Each row of a before or after table is a point. One or more steps were done to the points. Then noise was added and the rows were shuffled. The steps act on columns, c1 being the first. Name the steps. A step turns or swaps two columns, mirrors them in a line or flattens them onto one, adds a multiple of one to another, or multiplies or shifts one. Angles are multiples of 10 degrees, from the lower column toward the higher: turns from -170 to 170, lines from 10 to 170 but not 90. Use the fewest steps. Two steps may share a column if one is a turn and the other turns, adds or multiplies; they go together, in the order done. Otherwise the lowest column goes first.

Before:
array([[ 20,  41],
       [  5,  22],
       [ 28,   2],
       [ 42,   5],
       [-38, -30],
       [-40, -54],
       [-36, -84],
       [ 15,   8],
       [ 28,   6]])
After:
array([[ -41,  -94],
       [  43,   44],
       [  15,   25],
       [   3,   26],
       [  23,   61],
       [ -37, -119],
       [ -37,  -69],
       [  29,   34],
       [  25,   27]])
Steps: add 1 times c1 to c2

Before:
array([[ 47, -46,  60],
       [  1,  71, -13],
       [-54,  -1,  13],
       [-44, -18,  48],
       [-50,  41, -58],
       [ 18, -35,  -4],
       [  8,  32, -46],
       [-26,   2,  22],
       [  4,  18, -31],
       [  6,  53,  -5],
       [ 33,  40,  -7],
       [ -7, -16,   0]])
After:
array([[  39,   33,  -15],
       [  32,    9,  -93],
       [   3,  -26,   45],
       [ -18,   -7,   -1],
       [   2,  -55,   28],
       [  73,    1,  -25],
       [  17,    4,  -63],
       [ -16,  -44,   94],
       [  38,  -50, -117],
       [ -37,   17,   -9],
       [  54,    5,  -10],
       [ -44,   50,  121]])
Steps: swap c1 and c2; multiply c3 by 2

Before:
array([[-34,   2,  32, -12, -19,  11],
       [ -9, -56, -18,   1,  10, -22],
       [ 18,  10, -18,  13,  21,   3],
       [ 22,  -8,  -2,  20,  -8,   9],
       [ 34, -15,  -3, -24,   8,   8],
       [ 15,   7,  -9,   7, -19,  -4],
       [ 15,   3,   3, -28,  18, -48],
       [ 18,  10,  24,  11,  -2,   2],
       [ 16, -67,  -9,  20,  17, -22]])
After:
array([[-23, -17, -24,  -2,  -9,  -7],
       [-13,   3,  -8, -33,  -2,  52],
       [-29,  11,   7,  -4,   2,  -2],
       [ -5,   7, -16,  -3,  19,  -1],
       [  5,   3,  46, -14,  15, -15],
       [-15,  -7, -15,  31,   4, -12],
       [ 18, -56,  -9,  85,  -2,  24],
       [ -6, -67, -18, 119,  -8,  28],
       [ -1,  10, -25,  -2, -21,   3]])
Steps: mirror c1 and c3 in the line at 110 degrees; add -1.5 times c2 to c4; turn c5 and c6 by 160 degrees

Before:
array([[ 59,  31, -23, -12,  -8,   2, -25,  -9],
       [ 11,  52, 100,  10, -32,  43, -27, -43],
       [-38,   3,  -8,  38, -10,  17, -51,  16],
       [-23,  -4, 121,  46, -47,  46,  -7, -67],
       [ 78,  -1, -27, -70, -76,  30,  -3, -15],
       [ -6,   0,  12, -35, -26, -51,  -4, -19],
       [-36,  -8, -24, -16,  73,  38, -15,  20],
       [-98,  35, -42,  -2,  34,  36, -31,  70],
       [101,  -5,   3,  -9, -63, -15,  24,   6],
       [ 64,   3, -41, -12, -39, -19,  -5, -71],
       [-50,  38, -14,  14,  -1,  24,  12,   3],
       [-25,  46, -12,  31,  18,  -3, -50,  12],
       [ 24, -18, -19, -17, -57, -49, -53,  -4]])
After:
array([[ 47,  30,   0, -12,  27, -36,   7, -12],
       [  9,  -4,  -4, -63,  30,  51, -39,  49],
       [-23,  45,   3,   9,  35,  10,  38,  29],
       [ 38,  51,   4, -47,  40,  24, -16,  11],
       [ 79,   0,   2, -18,  39, -29, -66, -71],
       [-24,  36,   0,   6, -15,  48,  -5,  14],
       [-37,   0,   2, -20,  19, -37, -23, -36],
       [ 66,  -6,  -1,   7,  10, -72, -63,  -8],
       [-52,  33,   1,  71,  10,  92,  48,  -2],
       [-14, -17,  -5,  -3,  71, -52, -22, -17],
       [ -1,  -8,   2,  19, -23,  54,  72, -16],
       [ 34,   4,   1, -70,  21, -53, -29, -11],
       [-16,   1,   0,  15,  50,  35,  17,  35]])
Steps: turn c1 and c6 by -40 degrees; multiply c3 by 0; swap c4 and c8; turn c5 and c7 by 120 degrees

Before:
array([[  35,   11,   43,    0,  -80,    6,   -6,   32,  -26],
       [  16,    9,   28,  -54,   -9,  -37,   17,   20,   -9],
       [ -39, -121,  -24,   14,  -17,   -2,   -7,    2,   26],
       [ -19, -116,   17,  -17,   20,  -15,  -19,  -29,   34],
       [  59,  -27,  -50,  -23,    0,   67,   38,   -3,   11],
       [  35,   39,   57,  -17,  -10,    9,  -10,   18,  -52],
       [  25,   18,   53,  -24,   -3,   59,  -14,   38,  -36],
       [  -8,   -4,   29,    0,    4,   -2,   29,   63,  -22],
       [ -73,  -96,  -31,    9,  -32,  -20,  -29,  -51,  -35],
       [  17,   33,  -40,  -12,   -3,   41,  -29,   31,   60],
       [ -13,  -96,  -32,   66,   16,  -16,   -2,  -55,   23],
       [ -16, -113,  -16,   20,  -14,   -1,   -7,  -43,   49],
       [  58,  -26,    2,  -20,    6,  -11,  -34,   53,  -33]])
After:
array([[-73, -44, -11,  -3,  33, -28, -19, -49, -47],
       [ 17,  84, -70, -15,  -1, -28,  41,  30,  31],
       [-38, -70, -33,  10,  19,  -8,   0,   1,   8],
       [ 15,  59,  29, -54, -11,  17, -37,  20,   6],
       [-18, -66,  -2,  -9, -22, -19, -14, -29,  38],
       [ 59,  23, -49, -23,  -9,  40,  65,  -3, -14],
       [ 35,  88,  75, -21,   3,  -8,   8,  20, -16],
       [ 24,  67,  61, -24,  -7, -16,  59,  39,  -5],
       [-12, -47, -37,  70,   6,  -3, -14, -56,   6],
       [ 38,  60,  48, -26,  75,  -7,   4,  34,   0],
       [-18, -63, -38,  14,  19,  -8,   0, -44,  34],
       [ 57,  26,  17, -15, -13, -33, -12,  53, -24],
       [ -8,  44,  37,   1,  -5,  30,  -5,  63,  -4]])
Steps: shift c2 by 50; turn c3 and c9 by 30 degrees; mirror c4 and c5 in the line at 10 degrees; swap c6 and c7

Before:
array([[ -49,   26,  -57,  -71,  -31,   -3,  -62,   14,   11,   36,  -50,
          18],
       [ -30,  -37,  103,   19,   -7, -106,   -4,   18,   56,   -6,   13,
          33],
       [  45,    3,  -48,  -32,   70,   29,   36,   40,    3,    9,   13,
          28],
       [ -37,  -23,   78,  -11,   19,  -24,   -4,   21,   36,  -51,   20,
         -53],
       [ -39,   40,   74,   11,  -21,  -54,    8,   10,   71,  -79,   53,
           8],
       [  28,   49,  -39, -103, -111,  -26,  -52,   17,    3,   49,  -46,
         -13],
       [  58,  -28,  -22,  -22,   30,   95,   44,  -17,    2,  -37,  -11,
          61],
       [ -47,   28,   81,   29,   -1,  -12,   16,   59,   29,   -1,  -16,
          -7],
       [  21,   20,  -17,  -74,  -26,   44,  -61,   16,   14,   65,   17,
          33],
       [  36,   19,  -24,   34,   31,   41,    2,  -35,    3,  -13,   11,
         -11],
       [  43,  -33,  -58,    9,    5,   60,  -10,   50,   29,  -10,    4,
          22]])
After:
array([[  33,   11,   40,  -13,   13,   39,  -31,  -80,   -8,  -30,   -4,
          27],
       [ -43,   45,  -72,   67,   16,  -51,   24,   17,  -81,   15,  -50,
           7],
       [  -2,  -53,   45,  -47,   53,   -1,    7,   98,   -2, -102,  -39,
         -13],
       [ -27,   25,  -73,   26,   14,  -31,   28,  -24,  -57,    2,   21,
         -53],
       [  48,   10,   56,   29,   44,   56,  -15,  -20,  -13,   -1,   32,
          22],
       [ -25,  -21,  -78,   38,   56,  -28,   22,  -19,    5,   10,  -25,
          -9],
       [  34,    7,   23,   20,  -45,   42,   -9,  -19,    3,   31,  -21,
         -11],
       [ -22,  -55,   62,  -25,   23,  -25,    3,   23,   -3,  -76,  -17,
          18],
       [  32,   13,   23,  -25,   23,   37,   16,   21,   21,  -93,  -23,
          33],
       [  71,   -7,   14,   -9,  -27,   84,  -24,  -22,  -42,    1,   28,
          60],
       [ -66,   19,  -96,   59,   21,  -77,   36,    2,  -10,   -8,   33,
          33]])
Steps: flatten c1 and c6 onto the line at 50 degrees; turn c2 and c11 by -100 degrees; multiply c7 by 0.4; turn c3 and c7 by 160 degrees; turn c4 and c9 by -60 degrees; turn c9 and c10 by -120 degrees; turn c5 and c8 by -110 degrees
